Each row is a point. The points of each table are mixes of a few directions, plus a little noise. Count the directions of each table, and those that both share. Where both have some left over, give the other angles between the two spaces (their principal angles), to ten degrees, smallest first.

First (6 x 3):
[[  7  -6  12]
 [-30  26 -45]
 [ 16 -14  25]
 [ 37 -34  57]
 [ -7   6 -11]
 [-24  22 -38]]
Second (5 x 3):
[[-26  -4   2]
 [ 77  13  -7]
 [ 30   5  -3]
 [-43  -7   4]
 [-37  -6   4]]
Directions: first 1, second 1, shared 0; angles 70

First, 6 rows:
[[ 24  12 -35  29]
 [-17   7  28 -21]
 [-13 -37 -24 -15]
 [-13  33 -32 -15]
 [-20 -17   1 -23]
 [ 39   3  61  47]]
Second:
[[-29 -14  -7 -34]
 [ 11   5   3  13]
 [ 57  26  14  68]
 [  1   0   0   0]
 [  7   4   2   9]
 [-48 -23 -11 -57]]
Directions: first 3, second 1, shared 1

First, 9 rows:
[[ 24  27 -49 -59   8  -7 112 -18]
 [  2   3  -5  -6   1   0  10  -2]
 [  0   0  -1  -1   0   0   1   0]
 [  8   9 -16 -20   3  -2  37  -6]
 [-21 -24  42  51  -8   6 -97  15]
 [  2   2  -4  -4   1  -1   9  -1]
 [-20 -23  41  50  -7   5 -95  15]
 [ -1   0   1   1   0   0  -2   0]
 [  5   6 -10 -12   1  -2  24  -4]]
Second (9 x 8):
[[-55  20   9  24  35  28  -9  15]
 [ 25   0 -17 -29 -24 -28  -5 -18]
 [ 23  11  59  26  -1 -44 -24  21]
 [-21  14 -10  58  12  18   3  27]
 [ -3 -19   1 -46 -13   2  11  23]
 [ 51   2  31  -4 -16 -50 -19 -26]
 [  5 -35  14 -54   4  24  19 -13]
 [ 25 -24 -39 -20 -17  17  26 -27]
 [-49  30 -48  44  20  32  -1   0]]
Directions: first 1, second 5, shared 0; angles 50

First (9 x 11):
[[ 26 -25  10   2 -33 -42 -72  13 -45  -5 -15]
 [ -3 -11  18  14  51  48  56   2  51 -47 -15]
 [-22  27 -16  -7   9  18  41 -12  19  24  20]
 [ 30 -35  18   8 -19 -31 -63  16 -33 -25 -24]
 [-27  41 -30 -17 -18  -5  20 -16  -5  57  33]
 [ -2   1   1   1   7   7  10  -1   8  -4  -1]
 [-17  23 -14  -7   1   8  26  -9   9  24  17]
 [ 27 -26  10   2 -33 -43 -73  13 -45  -5 -15]
 [-12   6   4   5  36  39  54  -4  41 -19   0]]
Second:
[[ 86 -77   3 -31  -2  33 -21   1 -17 -28  -1]
 [ 12 -18  20   3  16  42  24   3  22  -2  12]
 [-23  29 -44 -11  42  -6  57 -18  29 -52 -37]
 [-15  19  13   0 -47   1 -24   2 -23  94  59]
 [-23  22  -9   6  -4 -25  -4  -1  -3   1  -9]
 [-17  33 -39 -19 -17 -30   1 -15 -17  25   6]
 [  4 -11  17   8   0  11  -5   6   3   1   5]
 [ 14 -11 -12 -10  15   7  13  -5   6 -28 -14]
 [-11   5  20   9  -2  27  14   4  13  35  30]
 [-29   8  30  44  -2 -60 -55  23 -14 -46 -51]]
Directions: first 2, second 4, shared 2

First (9 x 12):
[[ -35  -20    5  -43   28  -54   18  -73  -40   50 -120   36]
 [  29  -27   17   32   -3   13  -10   33   19   10   42   -8]
 [  10   30  -26   11  -15   29    1   37   26  -54   24   -8]
 [  -7   19    2   -4  -13   11   -7    4  -10   -3   61  -25]
 [ -28   23   -2  -28   -2  -11    4  -31  -27    6   -1   -8]
 [   0  -29   30   -2    4  -15   -8  -16  -22   50   30  -13]
 [  15   15  -33   15    0   14   12   31   40  -56  -63   28]
 [   9    3    7   13   -8   14   -9   17    5   -3   50  -18]
 [   6  -12    2    7    5   -3    1    1    6    5  -20    8]]
Second, 9 rows:
[[-15 -20 -13 -21   6   9 -15  17   0  31 -29  -1]
 [ 44  -4  73  15   0  37  19  -6   2 -16 108 -43]
 [ -4  -5   4  24 -16 -30 -11  24 -30  32 -43 -12]
 [ -5  32 -47  23  -9 -27  -8 -32  19 -48  38  31]
 [ 18  -5  39   0   8  -4  10 -11 -28  -2 -83 -14]
 [-13  -5  -4  -9   2  -8   6  13  -9  19 -62   5]
 [-12  29 -37  -5   6  -9  15 -29  27 -47  13  36]
 [  1 -42  -2 -31  11  42 -43  15   7  40  23 -18]
 [-12  20 -15   5  -5 -10  26   9  14 -10  34  15]]
Directions: first 3, second 5, shared 1; angles 50, 90

First (10 x 18):
[[  -7   -8    2  -18  -10    9  -13   17   19   31   19  -19    3   21
     3   13   -7   -8]
 [  29   28   -7   73   39  -34   48  -69  -74 -121  -72   73  -15  -82
    -9  -52   32   32]
 [ -11  -10    2  -25  -14   12  -18   24   26   44   26  -26    4   30
     4   19  -11  -11]
 [  -5   -5    2  -15   -8    6  -10   14   15   25   14  -14    3   15
     2   11   -7   -7]
 [  -4   -3    1  -10   -6    4   -7    9   12   17    9   -9    2   10
     1    7   -4   -5]
 [   0    0    1   -1    1    0    0    0    0    1    0    0    0    1
     0    0   -2    0]
 [   6    6   -2   16    8   -7   12  -15  -16  -27  -16   15   -3  -18
    -3  -12    8    7]
 [  -7   -7    3  -20   -9    9  -12   17   19   31   19  -19    4   20
     3   14   -8   -8]
 [  -7   -6    2  -16  -10    8  -11   17   18   30   18  -17    3   20
     3   13   -8   -8]
 [   6    5   -1   17    9   -8   11  -15  -18  -28  -16   16   -3  -20
    -2  -13    7    7]]
Second, 10 rows:
[[  2  -4 -16  -3   2  -4   6  -4   6  13  -5  -5   1   6   4  -9   1  14]
 [-22 -14   8 -11  20   0  16   2  -7  16 -25 -24 -11  11  30 -18 -22 -14]
 [ 13  35  -6  16  -5   4 -24  14  -1 -30  31  28  -6 -13 -35  43  33  -9]
 [-24 -27  46 -11   9   7  14   0 -14   4 -23 -22  -1   1  29 -25 -38 -30]
 [ -6 -32 -15 -12   2  -7  24 -16   8  37 -29 -25   8  17  29 -42 -23  22]
 [ 19 -28  28   1 -33   3  -5 -15  10  -2  11  13  30 -10 -15 -23 -12  20]
 [ -1  67  -6  20  15   8 -33  33 -16 -51  34  33 -28 -20 -34  77  47 -40]
 [-11  33  -4   7  18   4 -11  21 -12 -23   7   5 -21  -6  -5  36  19 -29]
 [-12  -7 -26 -10  16  -7  18  -5   3  26 -23 -22  -9  15  25 -18  -7   8]
 [ 37 -27  -8   3 -42  -5  -7 -26  27  13  18  19  38  -4 -26 -26   3  58]]
Directions: first 1, second 3, shared 0; angles 80

First (9 x 24):
[[ -3 -18   6   3  -5   3  18  15   3   0   5  -7  17   5   5  18  12  25
  -19  -7   7 -23   7 -19]
 [  7 -59  -5 -24  10  32 -26 -45 -32  -9 -12 -27  19 -14 -30  21 -19 -24
   27  19  -1  48 -20  30]
 [ 18 -16 -24 -35  23  29 -73 -84 -42 -10 -24  -5 -25 -26 -43 -23 -52 -88
   77  38 -19 104 -44  81]
 [  8   0 -12 -16  12  10 -34 -39 -18  -4 -12   2 -17 -12 -19 -15 -24 -43
   39  18 -10  48 -20  38]
 [ -7  53   6  23 -10 -30  27  44  30  10  11  22 -15  16  28 -16  19  26
  -27 -16   4 -46  20 -32]
 [ -7  -1  10  14 -10 -10  33  37  16   5  11  -2  16  11  18  15  23  41
  -35 -17   9 -45  20 -37]
 [ -4  23   3  12  -5 -14  14  23  14   4   7  10  -5   8  14  -8  11  16
  -14  -8   2 -24  10 -17]
 [-11   6  17  24 -17 -18  52  61  29   7  16   1  22  19  30  20  39  66
  -58 -28  14 -75  31 -59]
 [  1  12  -5  -2   4  -1 -11 -10  -1   0  -2   6 -13  -2  -3 -12  -8 -17
   12   5  -4  14  -6  12]]
Second:
[[  0 -24 -15   4   5 -30 -14  37  11  -5 -26  26  35 -25 -14   7  -9   5
   10 -16 -16  -2  64 -14]
 [ -4  68  47 -60  14  33 -31 -34   5  51 -48 -20 -74 -11  -2 -15  12 -11
   42  83  12  76 -23  60]
 [ -3  16  11 -21   8   2 -15   1   3  16 -26   3 -14 -12  -7  -3   0  -3
   17  25  -2  24  12  14]
 [ -4  52  35 -35   6  37 -10 -40  -4  31 -10 -27 -63   9  11 -13  12  -7
   15  57  17  44 -57  45]
 [  0 -17  -9   2   2 -21  -9  26   7  -2 -19  18  24 -16 -10   5  -7   3
    9 -13 -11   0  45 -11]
 [  1 -10  -7  28 -12  16  30 -24 -15 -21  54 -16   0  32  18  -1   4   0
  -32 -24  13 -36 -57 -14]
 [  1  -4  -1   1  -1  -5  -4   8   2   1  -7   4   6  -5  -4  -2  -1   0
    3  -2  -3   1  13  -3]
 [  0 -31 -21  11   3 -34  -7  39  11 -12 -19  28  41 -21 -14  10 -11   4
    3 -28 -18 -12  63 -24]
 [ -2  15  13 -26   9  -4 -21   7  10  20 -40   6 -13 -18 -10  -1  -3  -1
   26  29  -6  35  27  18]
 [  3 -21 -16  52 -19  22  49 -34 -22 -37  92 -26   5  52  27   0   5   2
  -55 -47  21 -67 -88 -27]
 [  3 -50 -34  50 -12 -16  30  17  -7 -39  48   7  50  18   6   9  -6   6
  -37 -62  -3 -62  -1 -44]]
Directions: first 2, second 2, shared 0; angles 50, 90

First (9 x 32):
[[ -10  -16  -25  -10  -25  -48  -17    4   -9   -2    4  -67  -32   42
    -2   25   20   -9  -40   23   13    3   -9  -22   20    9   19  -46
   -12   10   37   39]
 [ -27  -22   52  -26   16   38   22   -1   -4  -21    5   50    3    5
    36  -27  -13    8   39    7   16  -28  -43   62    7  -42  -13   37
     7   -5   -3  -17]
 [  34   49   -3   28   20    6    9   15   -2   63   -9   -8   29  -48
    -9   26  -20   -9   -3  -14  -15   37   48  -50  -58   12  -27    7
   -30  -31  -47  -33]
 [ -14    1  -11    2  -31  -32   -7  -16  -69   19  -36  -35   10   -2
    -3   43  -41    1   10  -14  -24   40   26 -101  -15   17   22  -49
     4   -8    9    1]
 [  -9  -40   31  -27   29   75   27    0   18  -69   10   61   10   13
    21  -56   22    4   22   23    2  -28   -6   90   40  -23  -23   56
    27   11   21  -26]
 [  11   13  -36   21  -15  -29  -25  -10   27   -1    8   -7  -12   -3
   -33   -2   14    4  -16  -19   -2   -6   -3   -9    9   26   24  -16
    11   18   -2   26]
 [   2  -17  -22   -5   -8  -18  -10    7   21  -22   15  -31  -24   31
    -6   -4   35   -7  -36   21   11  -12   -7   22   27    9    8  -13
    -1   14   29   27]
 [  39   46    5   33   36   42   10    8   42   32    7   60   35  -63
   -18  -22   -8    3   18  -30  -13    4   27   21  -41    5  -28   52
    -4  -15  -61  -41]
 [ -27  -17    7  -15  -22  -32   -8   -8  -24    0   -3  -23  -20   26
    11   17  -12    4    4    5   14   -8  -35  -14    9  -10   20  -28
    -1    5   19   24]]
Second (11 x 32):
[[ -4   7  -7   3 -12 -37 -14   2  11  17   8 -23 -20   9  -5  13   4  -1
  -15  -2  17  -9 -27  -2  -2  -2  11 -17 -11   6  -1  26]
 [ -1 -16  26 -14  19  61  31   2 -30 -23 -17  30  30 -11  23 -12 -12  -2
   25  15 -20  18  38   2   1 -10 -28  29  12 -14   4 -45]
 [ 37  20 -35  22  13  13  -4  10  36  -2   8  -5   8 -14 -28 -11  31  -8
  -32  -1 -13  10  43   4   1  28 -11  11  -1   6  -5  -7]
 [ 35  30  18   9  41  56  39  30 -21  42 -17  -1  49 -43  14  17 -18 -17
    2  15 -30  52  84 -37 -54   2 -58  30 -33 -47 -32 -69]
 [ 15  11  -2  -1   8 -26   4  34   9  43  14 -68 -15  18  12  32  22 -21
  -51  36  17  14   9  -9 -21  -5 -23 -16 -50 -20   2   9]
 [-57 -58  41 -47 -20   3   7 -18 -41 -53  -5  12 -18  47  41 -12 -14  12
   35  18  19 -30 -59  32  41 -38  19  -6  23  12  45  16]
 [ 23  20 -53  21 -14 -72 -35  19  58  30  35 -71 -48  30 -28  20  53 -12
  -75  14  29 -16 -21   8   5  23  16 -36 -32  17   9  59]
 [-10 -29   5 -24  -1   5   8  13  -1 -27   8 -27 -16  40  19  -3  26  -7
  -21  37  11  -9  -7  27  27 -12  -9  -6  -5   3  36  12]
 [-26  17  -6  22 -35 -37 -35 -52  -1  -2  -8  66  -3 -32 -28 -14 -45  33
   62 -79   1 -27 -61 -15   2   5  61 -13  48  29 -30  28]
 [ -7  15   3  11  -9 -12 -11 -19  -7  14  -9  30   7 -23  -9   2 -30  14
   32 -36  -4  -5 -19 -18 -14  -1  22  -5  15   3 -23   1]
 [ -5 -12   9  -1   8  50  10 -19 -14 -40 -16  61  30 -24  -2 -31 -17  10
   43 -22 -27   3  22   6  11   6   0  28  39   7  -2 -32]]
Directions: first 5, second 4, shared 4

First (10 x 32):
[[  26   61    0  -41   75  110  -34  -49  -16  -46   89  -58  -10  -23
   -33   23   68  -14    0   18   10   -9   31   76   95  -27   -2  -66
   -21   76  -89 -102]
 [   7  -17    3   14  -30  -32    6   -2   11   15  -58    7   11   -6
    20   -9  -24   -3    6    7  -13    6   -5  -43  -38    8  -16   13
    17  -25   16   36]
 [  -4  -13  -11    5   -9  -12   -8    2    2    3  -24    6   -1   -5
     2   -2   -6   -2   -2    3   -5    7    3  -10   -9   10    1   -2
    -3  -10    1   17]
 [ -20  -47  -23   -8  -17  -31  -32   18   -7  -12  -27   17  -28   13
    -7   -1  -13    9    3   -7   -1   -3    8  -17  -18   17   21    2
    -8  -16   -6   20]
 [ -16  -16   17   -1  -14  -33   28   35   -2   10   25   22   -7   33
     3   -3  -20   18    1  -27   12  -18  -25  -11  -26   -6   15   38
    11  -19   42   12]
 [  -2   11  -19   32   -9  -12    8   -1    4   27  -33   18   22  -19
    10   -2   -1  -14  -13    7   -8   28    1    6   -5   19   -8    1
   -14  -12   23   34]
 [  -6  -46   14   -2  -39  -57   13   24    6    7  -38   17   -7   23
    15  -13  -39   15   13  -14   -4  -13  -16  -56  -53   -1    2   35
    25  -34   31   34]
 [  -9   33  -11  -28   55   65  -24   -7  -18  -32   91  -21  -21   -3
   -33   17   46   -1   -8   -4   18  -11   16   75   73  -12   24  -37
   -30   49  -44  -65]
 [  -7   23   -4   12    9    7   14    7   -2   13   25   12   10   -2
    -3    2    7   -4  -13   -6    6    9   -6   27   13    2    5    3
   -10    3   20    1]
 [  35    9   29   11  -19   -9   27  -21   17   16  -52  -13   31  -13
    26  -10  -20   -6   12   17  -15    3  -10  -47  -34  -12  -43   10
    33  -13   10   15]]
Second:
[[ -2   0   1   1  -2   1  -2  -2  -2   1   1   1   2   1  -2   2   4   3
    4  -1   1  -1   1   2   0  -1  -2   0   4   1   0   3]
 [ -6  -2   3   2  -7   1  -5  -4  -6   3   4   2   6   2  -5   6  10   7
   11  -2   4  -3   4   7   0  -2  -3   1   8   1   2   8]
 [ 34   6 -19 -10  36  -6  31  21  34 -17 -24 -11 -34  -9  34 -39 -60 -42
  -66  18 -24  19 -24 -43   1  13  14  -9 -51  -5 -10 -47]
 [ 32   5 -18  -9  35  -7  29  20  32 -16 -22 -10 -32  -9  31 -36 -56 -40
  -63  18 -22  18 -23 -40   0  13  14  -9 -49  -5  -9 -45]
 [ 22   4 -13  -6  23  -5  19  14  22 -11 -16  -7 -23  -5  21 -25 -38 -27
  -42  12 -15  12 -15 -28   0   8   9  -7 -33  -4  -6 -30]
 [-44  -8  25  12 -47   9 -40 -28 -44  22  31  14  45  13 -43  51  78  54
   86 -25  31 -24  31  56   0 -17 -19  12  68   7  12  62]
 [ 40   7 -23 -11  44  -8  37  25  41 -20 -29 -12 -42 -11  39 -48 -72 -51
  -80  23 -28  23 -28 -52   0  17  17 -11 -62  -7 -12 -57]
 [ -3  -1   2   1  -4   1  -3  -2  -4   2   3   1   4   1  -3   5   6   5
    7  -2   2  -2   2   5   0  -1  -2   1   5   1   1   5]
 [ -2   0   1   0  -3   1  -3  -2  -3   1   2   0   3   1  -2   3   5   4
    6  -2   2  -1   2   3   0  -1  -1   0   4   1   1   4]
 [ -8  -1   5   3  -9   2  -8  -4  -9   4   6   2   8   2  -7  10  14  10
   16  -4   5  -4   6  10   0  -3  -3   2  13   1   2  11]
 [-62 -10  34  17 -66  13 -56 -39 -62  29  43  19  63  17 -60  71 108  76
  120 -34  44 -34  43  79   1 -25 -26  17  94  11  17  86]]
Directions: first 4, second 1, shared 0; angles 80
